Each point is reached from the start by the listed moves, each made once or not at all, plus a little noise. Is the number of moves made odd or even? Then give how often each move was made.
In the rows, 128 means zero.

Moves:
(1): [166 100 130]
(2): [179 206 138]
(3): [132 119 180]
Start: [101 113 164]
Points:
[197 156 229] => odd (1, 1, 1)
[103 117 163] => even (0, 0, 0)
[150 187 174] => odd (0, 1, 0)

Moves:
(1): [200 123 128 167 109 118 146 127 134 127 140 110 138 134]
(2): [137 202 143 125 143 117 133 130 145 121 114 125 132 115]
(3): [133 112 196 120 127 135 114 141 148 130 130 138 161 124]
(4): [ 96  98 143 231 150 124 138 129 146  98 128 145 141 145]
(5): [140 123 125 120 193 132 134 136 124 121 141 113 138 136]
(6): [146 139 120 137 114 190 155 154 117 125 109 133 147 131]
(7): [126 131 146 112 127 122 194 103 135 130 135 142 107 138]
(8): [134 116 125 123 135 103 136 185 132 112 117 144 119 123]
(9): [137 118  91 114 120 154 119 116 200 129 141 118 100  89]
(10): [ 98 131 129 137 120 132 135 156 131 223 156 143 135 130]
(11): [122 137 113 127 103 147 133 139 132 109 208 134 124 143]
(12): [161 146 116 121 132 135 128 112 119 148 121 208 153 136]
Start: [102 101 118 121 139 130 139 120 116 140  84 104 121  98]
Points:
[128 118  91 125 165 214 177 165 106 110 158 103 148 121] => odd (0, 0, 0, 0, 1, 1, 0, 0, 0, 0, 1, 0)
[ 69  74 174 224 177 221 178 207 146 174 186 141 199 140] => even (0, 0, 1, 1, 1, 1, 0, 0, 0, 1, 1, 0)
[222  95 188 118 187 133 213  99 137 156 110 176 178 124] => odd (1, 0, 1, 0, 1, 0, 1, 0, 0, 0, 0, 1)
[231 109 166 132  90 185 249 187 139 126 150 220 176 132] => odd (1, 0, 1, 0, 0, 1, 1, 1, 0, 0, 1, 1)
[209 172 121 160 126 145 197 205 133 115  51 105 141  88] => even (1, 1, 0, 0, 0, 1, 0, 1, 0, 0, 0, 0)
[138 205  61 115 103 235 170 159 192 226 166 196 144  73] => even (0, 1, 0, 0, 0, 1, 0, 0, 1, 1, 1, 1)

Moves:
(1): [172 127 130 121 127 114 133 144 115 123 103 135 138 137 130 126 124 143
 104 130 131 138 126 137]
(2): [133 172 150 134 124 118 133 120 134 122 123 121 138 136 135 148 116 116
 130 120 144 151 126 123]
(3): [105 123 153 126 117 124 109 128 120 118 124 125 139 125 135 107 129 136
 122 136 128 136 121 123]
(4): [131 110 131 153 125 132 127 118 121 143 136 114 139 124 127 133 124 126
 131 115 133 134 136 124]
(5): [ 94 114 131 156 178 128 140 115 118 126 106 156 123 123 121 125 114 112
 141 120 113 119 106 117]
(6): [148 131 125 119 143 163 138 131 119 113 116 131 109 128 143 124 133 105
 105 130 130 150 131 129]
(7): [124 115 145 133 123 126 163 149 125 114 148 119 122 124 124 121 110 147
 134 124 125 132 136 134]
(8): [127 132 125 136 133 136 123 160 137 131 129 127 125 130 131 134 133 122
 116 130 136 123 131 131]
(9): [121 117 148 113 133 143 137 130 150 137 110 133 136 125 122 132 134 123
 130 139 148 111 139 118]
(10): [114 131 139 111 129 130 127 133 114 156 137 114 120 134 127 126 123 130
 125 126 144 124 116 135]
(11): [156 113 140 123 154 122 116 133 131 129 160 128 130 130 139 136 137 142
 116 131 122 115 128 117]
(12): [135 141 142 125 113 145 124 129 118 155 142 159 140 137 145 137 125 133
 134 115 144 121 129 128]
(13): [115 122 114 125 131 145 123 126 133 107 136 110 167 138 135 135 143 140
 114 123 119 131 121 151]
(14): [126 119 138 137 131 126 119 125 129 131 133 122 123 175 120 119 124 145
 143 115 142 134 139 139]
(15): [126 136 131 140 133 126 143 122 126 119 127 118 116 127 170 129 120 129
 127 137 142 121 132 142]
(16): [122 115 128 130 126 118 124 126 118 125 134 131 117 140 114 154 121 116
 124 148 127 119 127 133]
(17): [122 141 138 132 130 120 142 127 113 123 125 125 123 137 128 120 168 131
 131 128 111 136 142 130]
(18): [123 141 130 130 140 132 120 126 129 128 119 138 114 124 117 132 116 149
 125 136 124 136 153 129]
(19): [134 122 132 123 139 146 119 141 130 133 118 119 123 125 136 148 128 134
 147 126 124 132 118 139]
(20): [132 131 125 133 129 136 137 131 122 132 143 132 136 122 123 126 127 129
 146 157 131 127 124 123]
(21): [126 126 131 114 141 111 120 129 121  98 137 139 119 115 129 141 160 139
 124 109 164 145 128 120]
(22): [115 125 123 107 125 114 128 141 123 133 126 121 133 140 138 124 129 125
 128 136 118 147 150 117]
(23): [129 128 133 127 136 127 123 133 112 119 133 127 128 121 127 123 118 121
 140 123 137 105 143 123]
(24): [131 121 131 130 128 115 122 120 130 128 147 128 127 125 131 134 130 107
 137 125 133 133 135 165]
Start: [105 150 114 132 130 135 106 112 133 140 123 119 154 130 117 145 147 110
 103 155 131 111 129 102]
Points:
[121 130 127 122 145 118 109 121  84 117 141  91 172 151 160 177 131  95
  84 169 167  84 134 193] => odd (1, 0, 0, 0, 0, 0, 0, 0, 0, 1, 0, 0, 1, 0, 1, 1, 0, 0, 0, 0, 0, 0, 1, 1)
[163 119 175 116 141 129 124 155  82 180 199 142 155 206 112 166 118 173
 102 174 175  98 140 125] => even (1, 0, 0, 0, 0, 0, 1, 0, 0, 1, 1, 1, 0, 1, 0, 1, 0, 0, 0, 1, 0, 0, 0, 0)
[113 138 216 158 134 113 113 127 108 121 106  99 169 181  86 160  82 149
 103 163 191 126 193 108] => even (1, 1, 1, 1, 0, 0, 1, 0, 1, 0, 0, 0, 0, 1, 0, 1, 0, 1, 0, 0, 0, 0, 1, 0)
[ 91 142 209 150 202 176 150 126  86 115 112 103 199 127 120 138  99  98
  95 169 179 145 152 134] => even (1, 1, 1, 1, 1, 1, 1, 0, 1, 1, 0, 0, 1, 0, 0, 0, 0, 1, 0, 1, 0, 0, 1, 1)
[ 26  83 216 141 198 171 128 173  91 168 161 101 189 169 190 183 164 135
 103 168 148  90 137 116] => odd (0, 0, 1, 1, 1, 0, 1, 1, 1, 1, 1, 1, 1, 0, 1, 1, 1, 0, 1, 0, 0, 1, 0, 0)
[102 165 193 156 249 142  71 125  96  75 154 159 133 148 130 151 150 103
 119 149 198 148 155 107] => even (0, 1, 1, 0, 1, 1, 0, 1, 0, 0, 1, 0, 0, 1, 0, 0, 0, 1, 0, 1, 1, 0, 1, 1)
[ 66 193 192 145 239 159 141 130 101 110  90 120 104 175 161 164 184  79
 115 123 227 118 158 105] => odd (0, 1, 0, 0, 1, 1, 0, 1, 1, 1, 0, 0, 0, 1, 1, 0, 1, 0, 0, 0, 1, 0, 1, 0)
[ 86 134 219 141 193 166 162 140 115 202 163 119 177 139 187 189  98 119
 156 164 190 109 130  84] => even (0, 1, 0, 1, 1, 0, 1, 0, 1, 1, 1, 1, 0, 0, 1, 0, 0, 0, 1, 1, 0, 1, 0, 0)
[ 93 147 221 117 208 104 126 131  88 153 114 110 154 164 173 182 160  94
 117 221 155 128 126 127] => even (1, 1, 1, 0, 1, 0, 0, 0, 1, 1, 1, 0, 0, 0, 1, 1, 1, 0, 1, 1, 0, 1, 0, 1)
[ 55 190 191 136 212 124 105 116  84  87  73 105 157 194 166 163 178 182
  97 120 178 171 122 152] => even (1, 1, 1, 0, 1, 0, 0, 0, 0, 1, 0, 0, 1, 1, 1, 0, 1, 1, 1, 0, 1, 0, 0, 0)
[ 81 168 165 107 181  99  90 115  78 117 184  78 173 159 121 208 195 138
  85 134 159 141 190 104] => odd (0, 1, 0, 1, 0, 0, 0, 0, 0, 1, 1, 0, 1, 0, 0, 1, 1, 1, 0, 0, 1, 1, 1, 0)

Moves:
(1): [134 119 148 150 133 136 131 126 146 130 133 130 130 123 125 128 129 112
 143 142 115 112 109 118]
(2): [118 115 117 146 126 134 149 129 103 133 117 120 127 121 122 111 125 137
 137 144 121 116 121 138]
(3): [129 130 121 135 122 133 135 132 133 125 108 124 122 122 117 128 129 136
 131 136 120 135 126 137]
(4): [140 147 146 114 112 138 131 152 137 143 139 142 129 132 116 124 135 132
 113 134 134 136 136 137]
(5): [129 126 137 124 128 129 129 134 134 130 132 132 146 118 117 124 121 131
 135 132 131 115 115 127]
(6): [153 130 138 143 142 104 127 129 130 121 120 126 154 147 128 137 132 117
 114 133 130 135 122 111]
(7): [128 133 121 138 119 126 130 126 125 123 125 127 122 135 121 134 125 129
 117 124 124 116 120 122]
(8): [117 132 122 119 111 119 147 118 133 116 142 113 132 125 135 125 136 143
 133 140 123 117 132 137]
(9): [133 103 152 117 134  99 124 142 121 125 146 109 137 134 129 120 120 129
 122 124 118 138 129 132]
(10): [125 127 125 125 134 138 125 129 134 121 124 122 129 124 123 110 131 121
 128 121 132 132 135 128]
(11): [122 123 128 124 126 126 131 125 139 127 115 121 132 123 127 117 119 135
 121 123 135 120 133 131]
(12): [139 133 122 128 125 136 131 112 145 132 126 136 132 137 137 133 123 128
 133 117 130 123 122 113]
(13): [119 137 105 121 106 151 141 127 126 112 111 131 124 117 122 119 157 137
 114 129 110 134 147 136]
(14): [134 127 135 128 129 131 135 140 134 125 127 119 135 122 140 137 119 118
 127 128 134 127 132 141]
(15): [138 120 122 142 119 145 135 109 142 146 127 137 128 144 127 139 113 120
 136 115 134 137 140 136]
(16): [133 115 125 122 124 105 144 136 115 137 125 116 133 119 108 130 148 124
 113 131 144 117 136 122]
(17): [143 115 144 134 120 131 119 122 113 129 118 134 136 124 136 139 132 101
 156 134 137 122 140 119]
(18): [104 130 122 125 125 123 122 155 131 109 132 117 115 138 118 118 135 134
 117 129 102 123 140 136]
(19): [128 128 139 134 140 112 125 135 128 118 131 126 120 127 146 127 148 113
 135 124 131 134 126 149]
(20): [133 134 118 129 134 119 124 112 128 124 144 130 138 118 139 113 123 131
 126 128 128 112 128 118]
(21): [140 122 117 124 119 128 112 130 113 144 159 126 136 117 141 125 148 119
 120 143 130 121 117 134]
(22): [115 141 125 144 119 130 152 137 134 140 122 125 141 118 105 111 131 102
 134 122 131 136 124 113]
(23): [134 136 129 114 146 128 119 125 127 131 119 143 125 132 123 128 115 134
 125 138 129 136 113 131]
(24): [137 132 114 131 139 140 139 129 145 100 117 157 134 121 145 117 141 121
 130 147 148 147 133 142]
Start: [133 113 129 131 141 111 130 122 123 105 135 120 132 114 136 125 132 145
 124 131 109 130 125 105]
Points:
[135  99 108 116 149  41 167 154 133   7 148  88 168 101 148  61 224 136
  78 157  99 139 170 135] => even (0, 0, 0, 0, 0, 1, 0, 1, 1, 1, 0, 0, 1, 0, 0, 1, 0, 1, 1, 1, 0, 0, 0, 1)
[122  95  88 169  63 135 226 108  97 117  83  98 152  79  82 102 178 119
 156 158 105 120 165 119] => even (0, 1, 1, 0, 0, 0, 0, 1, 0, 0, 0, 0, 1, 0, 1, 1, 1, 0, 0, 0, 0, 1, 0, 0)
[157 102 138 134 127 119 186 113 141 134 157 126 169  89  90  78 126 148
 133 174 121  81 112 116] => even (1, 1, 0, 1, 1, 0, 0, 1, 0, 1, 0, 0, 0, 0, 1, 1, 0, 0, 0, 1, 0, 0, 1, 0)
